Rows are points. A path goes straight from each point to the next, and from the last back to the first. The post is the endless flat space through its rows: a point in 2 columns, a line in 3, a plane in 4, and so on, so that a path can go around it. Count how often the path circles the post. Going back the other way cancels.

Post (1 x 2):
[[15 -4]]
Path:
[[-43  28]
 [-23  -3]
 [  2 -62]
 [ 37 -25]
 [ 72  29]
 [  1  30]
 [ -6   1]
 [ 12  16]
 [ 48   6]
 [ 33 -44]
 [ 52 -20]
 [ 39  31]
 [ 65 -12]
 [ 40 -53]
 [-21 -32]
 [  5  12]
 [  6  40]
 [-42   5]
 [  1 -28]
 [ 52 -46]
 [ 71  26]
 [ -4  44]
 [ 41  46]
 [ 54   7]
 [ 24 -30]
 [ -8 -14]]
Times around: 0

Post, 2 rows:
[[-22   1 -40]
 [  7  22  29]]
Path (28 x 3):
[[-28   4  19]
 [-77  16 -79]
 [ 27  46  18]
 [ 32  -7 -47]
 [ 17 -27 -26]
 [-34  18  63]
 [-47  33  17]
 [-28   9 -77]
 [ 44  20  17]
 [ 36  -9  46]
 [-19  -6  -8]
 [-65  19   3]
 [-58   0 -27]
 [-28 -15 -36]
 [ 26 -32 -57]
 [ 47  17  -7]
 [ -3  40   0]
 [-61  15 -36]
 [ 12   6  74]
 [ 22 -21 -40]
 [ 35  13 -20]
 [-14  25 -18]
 [ -4  36  47]
 [-54  -8 -68]
 [-46  25 -30]
 [-18  13 -55]
 [ 32  11  17]
 [  5  -3  37]]
Times around: 1

Post (5 x 6):
[[  3  -3   6 -20  -4 -15]
 [  9  -4 -18   1 -35 -11]
 [ -9 -25  11  12 -59 -27]
 [  0 -32 -32 -22  33  -7]
 [ -2  28 -31  15  56   5]]
Path, 26 rows:
[[ 12  48 -15  -9   0  20]
 [ 25  -9 -60 -44 -22   0]
 [ -8  17  36 -13   2 -52]
 [ 15   2  19  -6 -47 -44]
 [ 18   9 -78 -32  31   3]
 [-17   1 -23  33 -13  13]
 [  5  -9   1  12 -17   0]
 [-22 -25   9  47  19  -7]
 [ 12  -1 -57  20 -33  17]
 [ -3 -29  38   5 -10  -9]
 [ 10  15  -7   0  14 -13]
 [  1   7  41  -5 -95 -68]
 [ -5  40 -30   5  -4  -3]
 [ 10  40   8 -23 -28 -11]
 [-42  20  75  13 -65 -63]
 [ 27 -11 -93 -35 -16  22]
 [ 17 -26 -40 -18  14  30]
 [ 26 -22 -23   5  20 -19]
 [ 47  73   7  20 -34 -18]
 [-35 -42  27  41  36 -11]
 [ 15  30  65 -59 -63 -12]
 [ -1   5 -34 -20 -47 -17]
 [-18 -64  61 -51  14 -74]
 [  7 -20 -10  25   7 -14]
 [-24  -2  20  47  -2 -16]
 [ -5 -33 -17  28 -38  -8]]
Times around: 0
